Every row gives one point. A path goes straight from each point to the next, and from the last back to the first. The post is the endless flat space through its rows: a point in 2 columns, a line in 3, a plane in 4, and so on, so that a path can go around it. How many times does the path go around the post? Going back the other way cancels.
(in the rows, 128 means zero)

Post, 2 rows:
[[101  98 157]
 [151 120 140]]
Path (18 x 3):
[[103  54 142]
 [143  93 167]
 [126  93 129]
 [116 129 118]
 [129 136 157]
 [112 114 204]
 [125  74 157]
 [127  93 148]
 [130 107 133]
 [126 149 126]
 [ 69  82 124]
 [127  93 144]
 [152  92 128]
 [103 108 124]
 [103 125 152]
 [146 138 186]
 [103  87 168]
 [129  99 135]]
Times around: 2

Post (5 x 6):
[[ 97 141 127 132 109 148]
 [132 126  71  86 103 147]
 [154 114 107 136 159 141]
 [129 105 153 140 148  94]
 [122 146 131  69 142 108]]
Path (21 x 6):
[[161 145 113 127 110 148]
 [162 159 118  73 161  81]
 [114 117  94 134 125 132]
 [118 101 106 121 143 142]
 [163 139 124 107 169 185]
 [106 182 162  70 111 134]
 [118 120 123 120 124 146]
 [102  91  83 143 114 164]
 [143 136 108 111 153  79]
 [165 138  83 126 113 103]
 [149 106  86 136 101 158]
 [124  87 127 107 138 116]
 [111  98  98  77 102  84]
 [140 160  93  99 156 133]
 [175 155  76  72 134 115]
 [133 121 159  79 120  93]
 [148 141 117  68  99 118]
 [201 130  61 139 149 131]
 [ 99 162  78  97 155 151]
 [133  99 124 119 193 124]
 [115 135 150 103 124 141]]
Times around: 0

Post:
[[140 140 113 107 126 150 105 119 164]
 [143 136 128  76 186  74 111 126  87]
 [136 147 155 125 113 148 127  87 188]
 [133 104 128  87 163 132 123 137 128]
 [140 128 156 161 132 117  96 215 101]
 [115 131 123 123 113 140 122  83 147]
 [127 115 108 103 196  81 120 170 114]
 [173 116 135 152 113 119 128 189 112]]
Path, 28 rows:
[[176 128 140  90 148 128 138  70 156]
 [160 130 103 139 143 119 140 104 109]
 [111 180 137 117 137 109  92 103 124]
 [136 125 105  71 135  86 123 162 125]
 [129 134 140 108 151  96  96 175 123]
 [120  83 107 149 149 127  95 178 139]
 [137  83  92 154 159 155 141 122 129]
 [143 158 130 141 152 114 122 149 102]
 [102 139  81  81 180 105  88 179 118]
 [141  89 145 151 126 111 149 201 153]
 [110  91 111 128 143 131  73 140 126]
 [136  95 119 106 121 112 118 172 155]
 [134 147 146  49 135 112 106 105 128]
 [143  74  79  48 144 148 120  64 184]
 [153 105 124 141 121 132 123 134  94]
 [138 132 133  77 194 134 112 117 110]
 [129 112  94 118 152 118 130 209 130]
 [117 122 126  64 146  92 125 103 143]
 [141 168 131 109 127  98  55 100 106]
 [153 135 100 131 128 145 111 128 156]
 [201 106 129 142 124 104 169 152 108]
 [125 133 112 158 139 128 150 143 185]
 [144 137 108 115 106  91 135 127 100]
 [126 114 150 110 154 113 121 128 154]
 [167  89  94  94 173 119 124 156 137]
 [116  91  59  93 138  95 103 158 136]
 [132 116 101  86 156 116  83 103 113]
 [168 105 115 138 159 139 153  79 163]]
Times around: 4

Post, 11 rows:
[[ 73 145 115 239 156 180 225 101  41 165 131 178]
 [150  89 155 152  76  99 121 157 114 115 158 134]
 [130 136 128  92  78 108 130 102 173 133 134 159]
 [151 107 105 115 101 113  82 107 143 163 128 133]
 [160 146 134 114 130 145 109 123 133 136 151 138]
 [116  73 122 134 129 130 114 105 136 127 123 142]
 [118 138 183 139 136 124 128 126  92 159 134 108]
 [131 128 134 141 123 105 107 161 136 158 130 153]
 [117 141 122 122 104 129  88 100 125 103 116 128]
 [140 131 122 112 133 136 142 119 111 140  96 126]
 [ 86 137  86 165 108 151 166  96 150 117 155 103]]
Path, 17 rows:
[[193 133 146 113 106 129 153 155 120 103 100 138]
 [152  86 186 136 113 103 151  74  66 122 100 147]
 [117 134 138 178 171 152 107 106  58 179 150 165]
 [112 133 129 103  87 152 153 114 160 124 193 125]
 [ 93 124 113 155 124 125 129 128 101 180  81 157]
 [115 118 102 136 136 105 145 156 143 200 137  86]
 [144 120 166 116 110  85 141 141 138 150 150 134]
 [122 138  93 199 126 143 127 126 140 143 162 151]
 [134 107 131 147  93 142 149 126 123 103 128 102]
 [158 153  84 131 100 141 134 137 153 172 168 100]
 [140 170 120 123 108 150  94 107 105 123 148 115]
 [100  97  75 192  96 139 188 164 162  91 132 184]
 [121 140  87 113 103 125 132  81 187 124 104 151]
 [146 160 130 128 117 125 137 103 116 118  98 113]
 [ 95 147 129 173 147 182 202 113 137 111 137 104]
 [154 151 107 165 160 188 145 113 107  84 153 108]
 [118 138 128 139 162 107 155 105 119 183 121 158]]
Times around: 0

Post:
[[105 153 107 117 114 105 110  74 150 118 143 126 102 135 124 134 122  64]
 [ 93 153  97 139 171 121 101 135 103 133  96 157 145 135 119 153 152 173]
 [102 100 168 138 100 145  99 197 118 147 123 131  82 190 153  88 102 101]
 [ 86  97 134 146 126 108 133 156 149 119 138 158 167 170 125 121 134 137]
 [128 109 167 175  99 127  93 211 143 148 153 133 135 135 139 131  91 116]
 [127 140  94 103 150 164 159 103 124 120 106 142 143 108 131 131 172 158]
 [100  68 130 152 111 175 106 185  90 131 135 118 116 147  91 119 132 107]
 [ 96  95 176 150 117 162  75 137 121 170 180 126 127 169 143 115 115 134]
 [118  97 178 191 111 101 112 175 132 136 145 155 104 136 126  76 101 131]
 [118 110 106 117 121 112 142  93 116 119 114  90 112 132 151 149 144 143]
 [134 115  98 101 166 119 110  98  97 161 115 154 189 131 132 132 135 146]
 [166 144  84 117 146 121 150  89 129 149 157 113  89 146 140 149 150 106]
 [109  96 144 157 119 135 122 120 106 142  81 182 154 159 124 148 136 138]
 [129 113 108  81 124 110 120  93 192 152 134 103  89 114 113 138 156 116]
 [126 146  61 104 123 142 162  79 133 162 122 101 141 133  92 142 121 130]
 [133 121  67 114  94 121 133 101 157 137 159 135  82 131 145 141 103 116]
 [149 112 134  85 131 129 132  82 153  98 141 109  69 143 113 139 104 111]]
Path (26 x 18):
[[189 103 179 106 142 131  88 103 146 115 112 111 136 117 136 135 116 133]
 [151 113 127  88 144 136  81  89  99 171 145 114 127 188 130 134 154 136]
 [ 93 133  88 132  91 125 111 101 144 131  63 106 108 104  86 162 138 130]
 [134 114 134 147  97  97 145 100 120 113 145 157  79 151 155 141 122 126]
 [114 117 130 113 153 141 117 135 130 178 194 118 125 107 123 153 113 189]
 [ 34 122  73 122  42 126 161 103 158 171 153 119 117 182 131 127  67 106]
 [108  90 186 139 118  92  84 128 101 113 130 162 106 156 128 115  85  73]
 [121 176 156 145 195 123  88  93 121 183 167 161  53 177 210 129 160 125]
 [141  91 107 192  90 178 173 137 107  89 117 179 113 132 157 143 115 168]
 [149 144  85 153 129 130  64 124 102 186 114 150 127 111  99 146 116 120]
 [132 129  91 162 132 116  96  94 128 110 190  99 122 107 101 147 110 135]
 [118 116 138 138 116 118 117 137 122 137 160 137 114 171 117  99 117 143]
 [109 148 112  98 115  96  99 164  62 181 114 133 125 174 161 106 105  99]
 [123 114 144 160 171  82 153 153 131 126 121 126 131 147 117 161 136 113]
 [108  94  98 132 132 134 141 133 177 101 186 117 122 124 138 137 120 161]
 [147 136 109 114 142  97  73   7 119 134 146 126 118 173 128 120 109  98]
 [126 146  97 125 114 142  85  95  83 155 108 150  62 136 155 135 133 151]
 [ 83 107 162  82  97 135 116 174 147 102 119  98  79 131 107 130 122  79]
 [119 148  98 153 133 121 163 165 135 126 156 125  93 118 125 119 119  81]
 [159  73 134 166 110 158 190 150 177 142 142 135 137 105 147 132 163 104]
 [112 176   9 149 152 108 109 129 158 173 137 135  90 128 120 136 124 131]
 [138 112 105 156 111 109 102 164 179 145 181 148 125 154 121 149 120  90]
 [116  99 153 103 118 139 120 127 119  76  98 147 111 147 140 171 164 188]
 [106 101  91 118  99 126 108 127 140 161 157 152 119 145 115 129 102 113]
 [139 112 147 111 127 113 137  93 155 146 116 148  93 137 112  92  88 111]
 [157 115  72 154 141 156 152 155 126  97 171 108  70 154 154 128 117 124]]
Times around: 4

Post, 17 rows:
[[148  68 107 110 112 137 126 142 111 121  87 154 147 135 141 107 135 154]
 [106 164 135 123 104 131 154 174 144  95 109 147 131 174 167 112 159  80]
 [175 158 149 126 140 137 120 146 142 127 113 153 121 185 136 128 133  80]
 [112 117 191 149 125  81 119 129 104 125 116 114 134 121 129 125 135 118]
 [167 156 124  89 106 136 133 105 163 155 107 121 145 142 117 109 145 158]
 [170 137 126 172 158 109 155  95  98 151 152 158 154 150 125 124 144  86]
 [143 127 127 127 132  65 143 125 141 125 147 146 120 154 109 146 117 108]
 [114 100 146 166 102 138 140 161  92 134 126 167 132 124 106 148 114 136]
 [149 108 111 141  76 104  84 144 152  73 110 133 128 146 110 137 137 191]
 [142 122  91 156 100 115 114 151 146 111 113 149 172 138 120 101  80 167]
 [105 100 174 107 107 157 139 153 112 158 139  98 170 136  94 144 186 153]
 [132 165 145 131 138 101  82 136 124 107 108 138 134 102 161 127 165  89]
 [118 147 167 126 164 105 146 135 126 102  82 136 149 151 119 125 173 100]
 [104 131 125 135 102 154  86 126 142 125 120 132 154 180  98 140 150 199]
 [108 121 104 142 118 154 138 127  95  88 159 170 154 139 116 109  76  74]
 [ 75  86 134 128 154 155 158 150  99 118 141 119 122 136  70  89 154 121]
 [138 155 165  81 161 146 149 120 184 124 153 107 125 125 152 110 154 114]]
Path, 25 rows:
[[ 73 125 176  78 135 147 136 142 122 154 109 113 109 165  98 145 188 185]
 [122 149 146 117 170 109 119 116 155  75 107 133 138 154 119 107 145 133]
 [141 135 151 101 104 108 102  91 130 136 143 111 133 153 136 137 122 142]
 [116 117 159 127 154 205 169 129 159 138 120  90 166 129  59 127 138 189]
 [140 105 176 102  68 152  93 118 145 170 157 125 141 198 127 200 169 155]
 [104  94 108 123  71  81 116 129 119 112 134 157 144 136  79 107  89 146]
 [134  86 144 140 129 127 118 127 155  90 177 110 109  90 171  80 147 161]
 [ 73  96 155 125 135 146 178 132 130 112 115 170 149 153  99 168 140 152]
 [110  91 102 189 119 127 155 143 107  97 148 166  90 158 117 144 123 108]
 [136 111 141 104  97 150 171 197 192 122 104 150  90 223 122 129 151 143]
 [151 126 188 115 138 142 117 158 162 132  90 132 154 200 108 108 145 165]
 [157 124 116 141 117  97 107 170 108 159 185 120 155  95 137 146 196 149]
 [ 79 182 136  97  89 105 101 155 122 130 116 116 181 170 121  93 140 134]
 [ 96 111 130 123 127  80  70 106 125 136 138 125 144 148 166  88 136 119]
 [141 102 187 111  73 127 128 128 138 142 135 126 125 120 107 179 177 168]
 [124 140 125 112 128  94 104 117 153 119 143 130 128  89 149  81 152 162]
 [ 74 156 174 134 105  74 146 108 108 119 133 143 164 113 112 135 101  93]
 [166 145 136 128 156 128 104 147 113 104 122 167 147 146 165  97 117  92]
 [126 161 136  90 159 110 119 175 167 110  95 134 124 119 153 138  84 109]
 [135 170 115 176 117 158 163 151 141 144 137 154 128 130 109 127 126  99]
 [107  52 145 140  76  69 132 134 103 151 152 130 157 120 107 152 107 135]
 [146 158 148 151 181 160 113  72 167 131 146 138 134 143 152 128 136 125]
 [114 149 160 117 108  63 115 125 224  57 107 103 140 121 160 107 137 139]
 [143 154 147  98 131 142 100 135 132 128 147 175 130 158 102 131  68  71]
 [119  94 154  79  85 143  85 218 156 126  58 123 106 146 132 122 100 208]]
Times around: 2

Post:
[[126 100 165 110 161 141 120 104  94 144 124 123 166 115 135 177 119 141]
 [ 97 121 147 122 146  96 147 110 133 139 125 146 114 149 123 149 124  94]
 [130 102 173 120 128 132 139 133 176 144 129 102 115 158 114 114  82  91]
 [112 119 144 110 114 128 134  94 174 171  99 107  98 132 139 130  91  69]
 [168 133 162 106  84 146  93 145 106  95 126 125 157 127 124 151 139 160]
 [142 163 164 140 117 160 136 123 118 152 122 124 167 108 128 164 121 166]
 [147 126 173 107 105 146 116 158 130 133  81 160 170 129 136 123 104 125]
 [107 124 166  88 142 143 159  96 147 172 149 151  95 146 117 121 114  95]
 [101 119 140 129 140 119 136 118 147 171 127 112 101 154 166  82 116  96]
 [165 152 166 160 117 162  88 110 111 121  96 158 145 142 144 149 114 121]
 [103 115  92 149 171  94  88 128  61 158 172  95 124  69  76 158 112 108]
 [147  78 111 183 148 106 123 101  66 137 162 128 148  53  99 177 140 139]
 [ 66 117 165 100 117 158 147 145 166 162 126 127  77 142 166 124  84  69]
 [171 132 154 104 131 143 106 155 149 138 130 159 150 131 164 167 127 163]
 [103  99 124 156 146  95  69 100 100 150 167 130 161  74  84 161 131 166]
 [144 124 121 137 114 165 123 145 128 141  96 139 167 164 119 154 133 149]
 [161 155 137 124 114 150 114 119 113 119 136 133 201 134 145 157 105  89]]
Path:
[[136 103 153 127 130 106  66 121  89 140 119 149 157  93 111 149 132 120]
 [ 65 122 128 139 128 129 111  99  48 152 136  74 148 103 134 162 123 117]
 [130  98 174 150  90 117 152 156 137 138 153 145 113 155 154 104 104  89]
 [106 101 168  82 134 152 140 126 127 165 152  68 184 117 161 131  94  73]
 [126 121  89 108  91 152 130 185 139 138 129 133 132 120 123 133 126  90]
 [123  70 130 213 140 160 122 109 107 106  99 131 169 135 127 171 127 146]
 [ 93 144 133  90 184 136 139  62 143 173 113 163 141 134 175 172 117 148]
 [115  99 166 110 130 199 137 118  92 123 108 150 156 155 120 122 115 100]
 [177 157 191  82 126  86  40 144 146 120 134 126 121  85 134 102 112 111]
 [144 124 102 193 152 153 134 142 117 125 103 132 154 153 126 179 133 116]
 [129 140  93 150 187 132 136 104  93 146 138 161 139 173 169  87 158 114]
 [112 107 168 119 137 157  89 125 121 155 113 141 117 107 151 160  85 197]
 [129 152 161  85 111 120 107 154  64 127 131 184 105  99 154 195  99 112]
 [150 133 170  90  89 114  85 142 178 157 141 110 125  91 103 147  60 183]
 [ 96 134 173  99 152 127  61 110 130 113 126 187 125 140 141 155  96 104]
 [125 135 154 144 143 133 124  79 114 138  73 161 159 108 156 184 123  90]
 [102 122 149  83 119 177 167 138 160 172 141 148 122 125 168 156 117  77]
 [101 136 174 119 114 156 150 166 124 144  88 155 110  75 189 134 152 142]
 [173 106 151 117 130 122 103 121 136 144 125 110 166 123  61 155 122 122]
 [155  88 125 163 139 127 111 127  91 135 162 152 160 132  99 178 134 144]
 [152  92 117 147 107 114 130  75 114 182  82 169 132  92 130 177 126 166]
 [137 103 120 111 161 135 104 112 109 122 132 151 141 116  99 159 116 166]
 [130 155 151 173 146 111 107 110 111 129 104 143 176  74 106 157 116 144]
 [133 126 137 153 138 111 135  86 140 159 180  90 160 108  93 140 145 144]]
Times around: 1

Post, 17 rows:
[[112 129 110 111 141 159 121 138  95 116 155 105 104 154 150 138 135 190]
 [116 140 112 138 135 155  99 140  77 123 146 107 146 147 168 115  89 142]
 [162 119 150  90 156 119 145 190  80  90 123 125 171 120 135 161 133 149]
 [107 130 130 167 152 135 126 120 102 139 116 119 138 169 131 141 143 109]
 [175 142 126  73 116 127  91 116 104  99 154 107 136  93 110 156 139 110]
 [107 140 129 117 145 112  82 161 125 104 156 132 146 122 125 168  90 121]
 [137 127 126  99 154 136  68 180 129  96 154 137 134 147 125 136 163 136]
 [101 105 137 120  88 133 127 131  91  94 113 129 167 108 113 115 121 167]
 [ 91 133 114 110  82 163 129  94 156 163 153 191 131 144 100 123 106 134]
 [121 110 109 160 155  84 109 137 118  81 121  94 150 105 159 144 170 111]
 [116 118 110 104 133 115 167  96 113 167 134  87 176 141 123 127 173 147]
 [145 145 150 162  76 146 119 133 111 180 153 154 107 126 116 123 187 136]
 [146 118  98 132 128 102 129 105 112  97  94  83 143 114 105 146 110 197]
 [134 172 118 117  95 120 116 147 142 140 119 113 152 130 129 151 176 134]
 [154 111 157  83  93 121 131 164 120 130 150 138 128 127 114 150 111 107]
 [ 90 137 124 116 171  99  91 122 125 121 155 153 120 143 144 116 115  85]
 [101 141  95 118 100 117  92 182  89 119 133 158 153 109 136 126 142 108]]
Path (30 x 18):
[[143 140 111 137 136  89 124 131 109  99 141 115 137 100  97 163 149 121]
 [ 92 146  71 102 150 106 137  98 118  88 130 103 108 104 161 114  99 164]
 [153 122 127 127 159 112 110 111 132 115 130 102 129  95 150 130 197 145]
 [135 113  98  82 127 133 158 133 117 199 137 161 175 128 145 127 125  96]
 [100  77  80 149  93 111 115 186  84 163 137 161 117 139 162  85 155 118]
 [153  87 128 154 161  98 115 186  78 108 159 140 169 146 135 167 163  96]
 [109  95 154 185  90 133  96 143  70 124 159 135 100 164 127  79 162 144]
 [113 150 121 128  56 145 105 165 107 124 136 129 159 134  66 139  92 136]
 [103 143  53 149 137  79 109 132 140 108  90  57 148 114 156 119 192 134]
 [144 127 165 166 131  95 188 193  63 151 104 125 152 110 157 183 154  82]
 [132 109 144 144 171 117 155 144 104 149 101 152 164 162 188  96 114 148]
 [ 98  84 120 122 110  92 124 160  81  76  93  85 174 126 175 120 141 177]
 [152 107 172  83 116 176 116 126 114  51 153 112 158 151 103 161 123 145]
 [114 143 119 114 139 141  96  75  85 113 120  98 144 150  79  83 115 170]
 [116 149 114 164 150 144 136 164  94 195 166 153 163 128 165 130 140 102]
 [122 108 110 158 149 100  52 159  91  81 113 119 132  88 118 116 144 169]
 [ 70 121 141  67  69 157  75 135 153 120 174 134 120 132 106 159  54 170]
 [149 141 103 147 175  67  93 150 111 120 160 121  92 123 182 136 129 113]
 [162 191 164 150 145 126  96 152 103 120 161 129 129 147  98 186 118 122]
 [105 183 159 130 131 163 119 102 144 159 174 161 149 147  99 117 115 136]
 [101  97 103 162 138 113  99 158  97 156 156 101 128 141 155 105 136 117]
 [122  96  86 153 127  98 135 116 101 153  98 133 151 112 150 122 195  78]
 [ 89 120  78 108 171  75  98 139 121 103 136 111 141 144 164 126 103 152]
 [114 189 134 110  91 164  75 110 115 114 160 108 213 130  93 144 123 193]
 [134 187 108 176 180 116 106 137  49 128 152 128 107 120 124 122 113 150]
 [148 151  90 153 158 132 110 129 116 134 140  77  90 137 160  99 142 151]
 [100 103 155 122 114 169 132 161  90 113 133 134 172 129 138 109 133 128]
 [104 146 108 161 109 177  83 109 149 110 122 146 141 140 147 160 136 107]
 [104 108 148 112 113 174  98  89 136 121 124 109 192 194 115 136  87 173]
 [104 153 140 117 103 122 127 139  84 108 138 147 161 134 148 145 103 103]]
Times around: 5

Post:
[[107 154 113 129 140 116 140 171  92 130 118 134 157 111  88 146 166 175]
 [135 144 104 118 105 106 138 126 135 129  89 111 128  88 129 170 131 160]
 [148 110 129  90 152 132 126 115 146 101 126 125 101 117 126 104 112 145]
 [144 106 169 121 100  91 168 133 137 146 129 142 118 166  78 136  95 174]
 [100 152 121 131 135 131 152 131 122 101 134 126 137 169 171 118 151 116]
 [159 164 149 141 155 133 166 115 113 129 125 146 116 108  98 123 137  93]
 [147 124 129 124 111 119 144 107 130 170 107 141 148 143 139  76 131 109]
 [119 100 107 102 126  94 144 117 129 117 152 118  63  93  71 143 136 114]
 [122 116 144 110  84 102 106 104 138 141 129  58 135 106 154 160 148 143]
 [190 128 146  95  92 128 117 135 148 139 133 142 171  97  81 130 189 142]
 [155 106 137  85 112 123 137 108 158 162 166 105 116 147 113 128  88 188]
 [153 158 105 104 142 146 134 163  71 116 133 103 177 132 166 130  99 126]
 [130 173 148 114 115 122 131 162  78 165 106 137 100 144 110  89 162 104]
 [121 100 149  93 139 124 112 129 194 153 131 169 131 120 113 110 112 113]
 [ 53 137 125 155 102 126 133 114 143 123 124 113 173 152 121 134  95 157]
 [105 134 152  99 131 142 171 117 113 169 111 151 134 123 101 120  97 142]
 [124 151 123 123 131 138  78 116  90 117 158 126 145 142 126 143 117 140]]
Path, 28 rows:
[[148 133 193  86 101 116 115  85 159 121 129 158 119 104  99 150 158 175]
 [165  99 127  89 110  90 151 117 148 165 170 138 135 131  66 144 117 155]
 [177 103  99 119 121  87 120 155 108  95 130 134 128 156 104 133  80 114]
 [ 57 137 205 109 153 184 123 119 145 175 127 171 142 157 130 132 127 135]
 [151 169 157 123 152 159  96 120 139 133 162 110 151 129 172 144 117 130]
 [100  98 198 130 118 104 165 113 114  98 148 126 157 144  96 127 122 163]
 [181 175 157 109 123 131 138 131 151 133 144 120 170 145  99 115 135 152]
 [125 124 166  99 197 146  85 139 183 146 140 143 120 143 146 105 119 104]
 [160 166 131 122 123 165 116 145 142 163 125 175 153 149  94 112 140 146]
 [213 145 156  98 112 137  95 136 125 116 182 113 102 125 124 137 152 135]
 [ 96 105 109 119 137  93  57 106 154 136 130 156 133  84 103 112  99 145]
 [ 73 190 129 122  73 108 163  99 104 164 108  99 162 165 157 133 185 123]
 [ 56  95 163  88 125 112 143  73 100 128 159 117  82 146  71 143 187 150]
 [148 143  93 102 111 109  99  75  84 150 116 107  97  92 115  87 117 106]
 [152 186 182 157 113 118 138 132 173  85 162 166 133 143 115 171 167 115]
 [202 159 176 119 128 173 147 133 158 116 184 169 143 171 128 140 173 137]
 [130 134 122 119 140 157 190 118 153  56 170 130 166 148 107 165 148 167]
 [ 57 124 225 105 120 111 118 121 157 168 119  90 171 116  97 162 131 126]
 [176 193 172 139  54 117 154 133  84 144 141 101 182 138 100 148 185 120]
 [102 123  76 162 129  86 166 121  91 107 151  99  85  81  85 133 120 111]
 [107 126 136 158 136 166 182 100 122 115 103 149 140 144 121  83 119 156]
 [190 179 153 130 107 165 126 136 112 175 142 135 154 150  96 146 161 148]
 [171 135  85 104 110 109 116 125 176  96 119  90 162 111 131 139 144 148]
 [194 137 160  71 156 113  85 129 147 166 193 165 123  96  71 158 158 143]
 [137  91 103 107 132 102 153 130  60  86 161 124  81 117 104 137  53 175]
 [101  83 149 108 104 112 114 121 138 155 151 127  71 144 116 129 138 146]
 [ 95 138 121 121 156 135 103 164 128 112 110 118 132 142 149 112 118 152]
 [102 107 156 122 132 111 130 127 170 157 167 152  95 148 111 119 123 142]]
Times around: 0
